Every row gives one point. Each copy is the shape, with its points in the same order, turned, moved and blurred by noise. Some copies are also mirrored. Which?
In the rows, zero is written as 128.

Shape:
[[154 141]
 [119 153]
 [150 166]
 [145 145]
 [ 46 170]
 [144 129]]
Copy 1:
[[150 154]
 [116 145]
 [131 166]
 [140 145]
 [ 42 125]
 [141 135]]
Copy 1 is: only turned
Copy 2, 6 rows:
[[101 148]
 [137 165]
 [ 99 165]
 [107 148]
 [207 193]
 [113 138]]
Copy 2 is: mirrored
Copy 3:
[[125 102]
 [139 134]
 [148 101]
 [126 109]
 [154 207]
 [109 113]]
Copy 3 is: only turned

Shape (8 x 3):
[[107 153 139]
 [136 162 117]
 [104 137 168]
 [158  55 114]
 [196 104 129]
 [152  88  98]
 [105 156 117]
 [ 87 122 102]]
Copy 1 (8 x 3):
[[128 146 155]
 [163 133 136]
 [121 118 178]
 [126  40 107]
 [179  45 134]
 [141  68  93]
 [142 149 136]
 [100 134 108]]
Copy 1 is: only turned
Copy 2 (8 x 3):
[[107 141  96]
 [137 119  94]
 [ 76 145 108]
 [126 111 202]
 [121  66 159]
 [145 113 168]
 [129 147  95]
 [138 174 126]]
Copy 2 is: mirrored
Copy 3, 8 rows:
[[115 149 127]
 [145 174 135]
 [ 96 130 130]
 [181  70 153]
 [172 111 192]
 [183 102 138]
 [132 157 105]
 [138 133  83]]
Copy 3 is: only turned

Shape, 10 rows:
[[145 166 146 145]
 [118 130  91  89]
 [170  76 150 193]
 [116 138 130 106]
 [ 97 149  64 105]
 [178  90 130 157]
 [149 155 124  99]
 [114  86  85 173]
 [101 124 110  81]
 [141 135 105 152]]
Copy 1, 10 rows:
[[119 163 148 147]
 [ 90 130  68 127]
 [206 104 137 144]
 [ 94 125 112 131]
 [ 78 139  56 154]
 [178 122 113 125]
 [ 95 159 110 115]
 [155 104  80 183]
 [ 74 109  87 126]
 [136 143  96 158]]
Copy 1 is: only turned
Copy 2 (10 x 4):
[[172 169 120 113]
 [124 107 161  96]
 [199 129 123 206]
 [132 129 126 105]
 [107 134 190  95]
 [198 112 137 168]
 [163 128 134  85]
 [135 131 181 186]
 [106 104 140  98]
 [163 148 161 136]]
Copy 2 is: mirrored
Copy 3, 10 rows:
[[ 72 142 123 132]
 [148 130  83  99]
 [115  85 198 159]
 [120 145 111  98]
 [154 149  60 128]
 [112  77 161 134]
 [ 98 123  99  99]
 [169 117 140 173]
 [151 145  94  82]
 [116 121 118 148]]
Copy 3 is: mirrored
Copy 4 (10 x 4):
[[127 152 108 126]
 [ 87  85 154 136]
 [197 178 174 165]
 [127  91 125 124]
 [ 70  88 138 167]
 [161 152 182 143]
 [107 125 127 111]
 [138 125 165 219]
 [109  62 137 136]
 [119 142 151 155]]
Copy 4 is: mirrored

Shape:
[[122 130 125 118 121 161]
 [155 149 127 123 127 106]
 [ 82 108 101 129 167 125]
 [135 219  95 137 122  93]
 [130 115 204 155 118 103]
 [123 106 108 145 190 150]
 [108 140 153  51 146 141]
 [ 58 139 130 116  69 124]
 [127 140 110 156 116 115]
 [110 125 141 151 115 159]
 [208  95  68 154 140 151]]
Copy 1 (11 x 6):
[[119 135 101 117 137 165]
 [144 141 144 112 155 129]
 [155  85  82 152 134 134]
 [192 181 110  84 134  97]
 [ 73 115 130 107 178  89]
 [149 117  94 178 168 147]
 [139  97  95  72 169 190]
 [115 110  73  76  86 120]
 [144 140 122 127 126 107]
 [ 96 139  96 132 129 130]
 [150 167 184 204 125 163]]
Copy 1 is: only turned
Copy 2 (11 x 6):
[[ 99 165 128 141 132 101]
 [141 120 134 148 128 137]
 [108 176 141 112 195 118]
 [163 157 182 110 101 176]
 [ 77  73 168 145 145 115]
 [111 174 153 155 206 114]
 [141 154 129  99 126  56]
 [ 64 153 116  75  98 130]
 [107 150 148 139 142 159]
 [ 86 154 163 143 131 111]
 [146 177 116 230 172 148]]
Copy 2 is: mirrored

Shape, 13 rows:
[[144 174  97 173 161 135 161 120]
 [159  81 134 195 122 132 124 157]
 [146 172  98 144  98 109 119 151]
 [168  95 135 143  90 176 114 171]
 [ 88 166 107 149 132 165 150  86]
 [ 73  89  98 111 153 136  89 134]
 [157 128 157 116  81 102  86 135]
 [106 107 124 120  67 176 163 149]
 [109 142 140 176  73 189 107 158]
 [ 93 178 125 119 113  99  99 101]
 [166 115 172 182 153 151  98  96]
 [ 82 166 176 112  77 151 167 159]
 [153  91 117 102 150 161 126 119]]
Copy 1:
[[147 135 117 146 146 189 140 130]
 [114  86 163 147 161 131 106  78]
 [ 98 151  74 133 153 142 132  97]
 [ 72  96 152 127 108 123  93  72]
 [128 126 102 171 110 166 115 179]
 [104 118 152 131 154  76 108 195]
 [123 111  94 130 134  74 108  73]
 [ 64  64 123 161  99 130 127 114]
 [ 67 129 131 189 102 140  95 102]
 [128 145  61 164 129  97 128 157]
 [172 128 159 152 126 121  62  97]
 [ 95 118 110 194  63 103 180 113]
 [131  86 148  85 103 115 106 142]]
Copy 1 is: mirrored
Copy 2, 13 rows:
[[139 115  50 135 108 139 139 129]
 [140  90 129  95 101 172 133 202]
 [120 132 107 127  53 119 130 138]
 [162 142 153 107  74 175  96 189]
 [144 121  96 168 128 158 120  83]
 [ 91 100 141 109 140 141  49 119]
 [103 156 174 133  86 111 129 174]
 [194 129 172 116  93 158 101 113]
 [161 109 154 171  61 182  95 153]
 [ 88 131 132 169  99 102 123  98]
 [117 133 115 165 145 175 142 208]
 [198 122 170 174  93  95 105 113]
 [133 162 121  98 146 160  91 152]]
Copy 2 is: mirrored
Copy 3:
[[120 166  88 190 149 157 140 104]
 [126 148 163 195 125  70 123 123]
 [115 132 101 164 106 137  80  82]
 [127 108 131 166  76  67 130 134]
 [102 153 108 123 138 167 175  91]
 [111  91 173 112 161 143 120 146]
 [131 142 125 109  97  80  62 104]
 [ 93  84 112 127 105  79 164  88]
 [136 116 153 150  62 113 161  80]
 [123 149 119  89 135 164  90  73]
 [153 208 149 145 117  97 138 146]
 [154  94  90 101 120  94 157  45]
 [107 126 111 128 137  99 129 177]]
Copy 3 is: mirrored
Copy 4 (13 x 8):
[[117 174 156 142 183  99 149 169]
 [ 91 120 149 111 109 141 112 204]
 [114 204 134 133 122 135 128 131]
 [136 140 151  69 109 177 126 161]
 [160 138 174 173 173 121 152 126]
 [157  92 115 142 140 119  71 115]
 [117 159 133 103  62 121 141 110]
 [141 117 130 126 135 205 169 129]
 [120 145 193 116 121 193 123 126]
 [129 165 142 173 111  95 137  85]
 [125 120 208  96 110  82 137 174]
 [ 95 126 153 120 144 179 189  67]
 [170 115 123  88 137 113 137 155]]
Copy 4 is: only turned

Shape (15 x 9):
[[149 155  64 120 152 161 166 152 143]
 [129 105  95 110 125 169 147 135 134]
 [116 117 114 122 130 179 136  72 135]
 [139  94  84 145 107 124 125  96 108]
 [202 162 148  85 142 179  94 119 161]
 [ 93 105 136 111 100 123 135  97 118]
 [164 117 136  80 149 156  74  91 204]
 [142 187  77 100 152 187  88 160 140]
 [115 118 108 122 148 121 133  84 117]
 [174 157 154 106 180 158  91 101 169]
 [125 110 129 111 103 129 152  78 112]
 [167 174 140 105 158 167  96 136 214]
 [137 149  70  87 141 137 142 146 125]
 [170 122 158  83 189 180  85 131 171]
 [110  95 124 157 109 130 139 115 111]]
Copy 1 (15 x 9):
[[115 165 143  95 131 150  73 176  78]
 [122 113 137 106  96 161  88 152 106]
 [164 134  97 128  96 175  87 123 135]
 [120 104  98  93 135 157  92  96 124]
 [103 203 118 108 101 199 144 185 155]
 [146  95 133 126  97 138 125 113 141]
 [108 169 108 136 114 199  98 175 207]
 [ 87 216 124  98  88 136  72 160 118]
 [131 122 135 140 135 161 102  94 132]
 [109 201 108 160 130 189 129 162 160]
 [156 102 130 108 115 164 127 104 139]
 [115 202 113 133 127 158 118 219 162]
 [100 158 166  86 122 138  79 145 106]
 [ 83 177 121 161  99 207 112 178 159]
 [127  87 105 127 113 131 120 112 117]]
Copy 1 is: mirrored
Copy 2:
[[102 169 145 120 144  85 157 145 141]
 [ 98 147  92 113 134 121 131 158 121]
 [ 75 133  91 124 117 170 165 159 103]
 [109 129  74  94 125 134 170 101  93]
 [153 190 145 139 154 204 131 161 125]
 [108 102  85 127  87 141 134 134  84]
 [160 136 113 155 174 199 156 179  92]
 [ 91 178 176 126 186 130 116 145 102]
 [105 115 112 100 105 141 168 139  79]
 [150 139 166 124 151 207 151 169 120]
 [114 131  77 120  76 146 160 130  95]
 [145 140 163 169 179 184 138 170 140]
 [116 167 137 118 132  89 143 146  93]
 [153 146 141 110 166 199 120 205 119]
 [100 100  78  98 104 142 138 107 113]]
Copy 2 is: mirrored
Copy 3 (15 x 9):
[[145 198  95 128 171 117 114 166 142]
 [116 176  98 139 168 101 125 129 100]
 [ 75 161  91 146 132  90 115 104 135]
 [118 178 138 168 106 119 122 120  95]
 [156 122  48 168 173 113  69 106 141]
 [ 83 129 132 121 125 125 127 116  90]
 [104 103  25 173 139  97  68 146 104]
 [169 176  81 113 176  79  45 146 141]
 [109 146 108 122  97 107 135 133 124]
 [144 100  48 160 136  94  91 132 161]
 [ 87 146 114 130 127 144 132  95 111]
 [132  92  53 155 178 100  53 163 157]
 [152 182  95 100 155 124 106 154 111]
 [144  98  26 156 165  75  96 126 120]
 [101 145 160 149 132 108 138 120 106]]
Copy 3 is: only turned

Shape, 17 rows:
[[105 166  90 148 171 104 152  99 164 182 176]
 [127  88  91  95 102 163 145 123 102 164 168]
 [126 121 144 155 151 120  97 169 149 124  96]
 [106 111 137 133 152 123 132 106  90  82 103]
 [174 179 137 150 111 156  86 168 182 141 156]
 [117  79  82 116 160 146  90 127  97 117 106]
 [118  86 146  83 164 112  85 100  86  76 105]
 [ 85 126  97 164  81  91 124 120 180 129 172]
 [114 103 116  93 145 104  82 132  95 163 106]
 [155  73  96 104 154 141 142  71 148 180 178]
 [125 150 164 157  86 126  96 105 149 185 110]
 [186 179 120 138  69  75 151  74 140 180 104]
 [134 155  83 154 164 147 122  98  96 159 192]
 [ 84 146 115 111 160 151 110 130 178 153 111]
 [151 118 180  82 133 117 121 121 102 107  95]
 [136 137 120 122  89 139  74  86 116 134 114]
 [ 94 135 155  91  67 148 111 137 143 165 113]]
Copy 1:
[[195 113 116 102 163 101  98 149 169 175 142]
 [143 129 144 123  65 119 116 105  97 145 148]
 [138  83 118 165 124 170 172 151 171 127  96]
 [132 126 141 153 155 139 203  89 126 129 118]
 [112 114  78 113 100 183  99 163 191 132  79]
 [120  82 114 157 107 106 183 104  95 148 106]
 [125 120 137 176 160 136 191  82  85 121  68]
 [119  90 191  92 135 147 113 138 175 182 127]
 [148 101 144 196 114 102 148 125 120 135  85]
 [196  98 127  84 106 105 105  99  86 122 116]
 [131 101 146 152 121 133  95 121 206  82 112]
 [137 168 166  98 135  85 105 171 187  64 108]
 [168 140  82  98 113  88 131  92 162 178 119]
 [136  70  97 169 159 141 107 150 133 147 141]
 [137 155 137 179 145 165 161 118 111  84  86]
 [ 93 114 136 141 119 109 123 104 156 103  85]
 [105 116 158 184 108 161  78 125 146 106 133]]
Copy 1 is: mirrored
Copy 2:
[[ 97 169 105 116 112  56 186  60 141  95 122]
 [ 82 109 145 143  62 126 165 111 158 177 120]
 [157 140  84 139 154 121 126 158 144 134 137]
 [139 150 126 147 128 180 136 118  87 131 132]
 [111 164 125  86 161  69 115 163 195 132 105]
 [122 138  98 145  68 154 143 163 109 138 151]
 [126 131  90 140 105 215 104 136  97 117 115]
 [131 122 167 176 125  75 160 117 158  71 114]
 [123 118  73 140  71 132 104 119 122 139 119]
 [108 130 113 106  50 137 199  87 178 120  94]
 [171 178 125 140 115  79 101 106 183 139  88]
 [194 140 160  71  99  66 122  64 136 137  68]
 [ 68 179 137  88  80  99 151  84 145 122 163]
 [108 176  69 151 119  85 154 138 130 127  89]
 [140 126  97 114 139 184 104 121 123 160  85]
 [137 167 144 125  78 125  90 136 143 122  85]
 [126 139 123 182 116 100  97 131 168 169  53]]
Copy 2 is: only turned
Copy 3 (17 x 11):
[[158 216 118 152 171 149 129 114  85 132 133]
 [ 97 159  77 152  94 139 167 106 147 161 165]
 [121  92 110 109 164 163  78 127 114 110 148]
 [ 92  98 133 120 126  94 114  86 111 114 116]
 [191 130  94 112 112 207  88 167 126 130 148]
 [ 85 114  61 138 130 136 113  62 136 102 135]
 [ 94  62  94 151 124 107 113  67  89 135 102]
 [174 152 129 181 155 131 127 131 107  97 211]
 [ 82 113  55 130 147 134 115  90  82 152 149]
 [ 99 182  76 200 135 143 159 126 136 150 106]
 [111 143 107 130 110 159  94 185  62 125 173]
 [150 166  74 118 119  84 140 220  69 122 135]
 [144 216  97 137 103 130  99  82 122 143 127]
 [116 139 111 127 158 204 140 102  83 102 142]
 [103  62 102 116 115 119 131 130  89 163 105]
 [116 122  77 142  74 133 107 132  78 100 156]
 [108 107 106 120 100 177 157 147  75 140 197]]
Copy 3 is: mirrored

Shape, 15 rows:
[[134 174 173  90  47 157 138 155 110 147 184 116]
 [147 134 141 137 201 127 156 117 140 107 198 126]
 [116 147 150 121 146 110 167 169 103 132 110  89]
 [133 116 134 128 156 178  87 157 103 111 133 114]
 [160  99 113 177 151 104 102 113 141 108 174 141]
 [137 117  68 110 158  71 113 182 150 121 141 143]
 [130 123  85 142 135 187 120 155 125 110  82 163]
 [155 118 102  95 152 117 148 145 107  95 128 101]
 [103 137 126  94  55 154 107 169 117 134  68 103]
 [163 104 118 165 124  75 160 149  80 113 159 139]
 [ 82 101  95 120 110 179 115  71 112  95  91 122]
 [161 139 137 112 119  84 164  99 156  94  99 107]
 [146 155 132  84 159  66 123  99 120 107 125 138]
 [101  88 168 123 165 146 122 132 163  42 101 144]
 [160  77 110  87 148 103 120 201  88 202 115 135]]
Copy 1 (15 x 12):
[[ 87 193 101  99 132 129 178 174 162 196 147  99]
 [ 88  97 193 145 118 182 127 108  98 184 150 122]
 [138 128 159 141 108  97 100 125 159 167 153  75]
 [188 128 147 132 117 157 149 160 120 142 156 127]
 [108 143 176 137 102 195 125 104  90 102 136 133]
 [128 164 135 196 154 149  79 103  94 115 169 101]
 [175  93  94 131 144 123 133 137 105  90 138 127]
 [150 134 154 126 144 138 108  88 128 155 179 119]
 [185 177  58 116 122  99 130 144 166 133 141  94]
 [ 83 157 187 108 114 123  94 117 122 102 170 116]
 [181 113  67  96  66 134 121 105 110 146 142 168]
 [116 143 126  98 124 144  93  48 134 164 125  83]
 [130 164 152 118 131 136  75  85  74 186 132 100]
 [170  80 110 101 104 215  66 133 122 150 141  94]
 [163 184 171 177 181 101  80 154 160 119 136 153]]
Copy 1 is: only turned
Copy 2:
[[151  97 131  72  96 137  25 177 141 118 137 145]
 [196 121 156 132 188 133 149 126 151 118 139 151]
 [147 156  93  94 122 147 134 146 125  65 144 134]
 [178 114 112 144  82 155 133 112 136 104 101 179]
 [173 102 154 123 135 139 174 112 130 168  91 116]
 [149 173 134  73 148 133 153  94  83 133  71 154]
 [121 164  88 135  97 177 135 109 157 150  78 185]
 [163 149 105  98 134 158 124  72 126 105 133 139]
 [ 92 140  71  95  51 180  75 139  96 108 108 150]
 [157 131 127  61 125 110 159 102 167 127 112  94]
 [ 81  83  63 160 108 173 129  90 126 149 125 162]
 [127 161 127 105 143 180 122 108 111 144 177  95]
 [143 161 142 112 139 107 129  95  89 139 178 139]
 [ 97 125 177 153 115 207 169  99 129 102 139 173]
 [156 189 108 111 101  86 100  94 114  67  48 111]]
Copy 2 is: mirrored
Copy 3:
[[165 172  82  93 125 131 176 147  79  52 128 111]
 [ 97 106 146  60 119 207 144 104 150 132 141 159]
 [109 172 139 137 111 158 129 140  95 127  79 162]
 [111 128  91 113 186 134 124 145 139 135 137 151]
 [149  75 128 104 111 157 113 144 184 118 161 153]
 [ 63 115 104 115  74 143  84 170 178 129 124 141]
 [108 113  84 136 138  96  92 143  94 171 175 143]
 [ 86 147 100 101 112 135 105 101 141 121 115 178]
 [117 165  95 174 148  68 116 152  76  90 109 134]
 [169 131 114  77  78 144 104 140 166 133  98 179]
 [112  57 107 141 172  93  96  82  89 105 115 145]
 [114 142 161 134  79 138 103  98 116  71 144 185]
 [107 143 111 128  89 184  62  92 146  74 126 139]
 [ 80 118 187  87 179 136  56 145 110 110 163 149]
 [117 186  90 124  96  91 122 129 202 170 106  99]]
Copy 3 is: mirrored
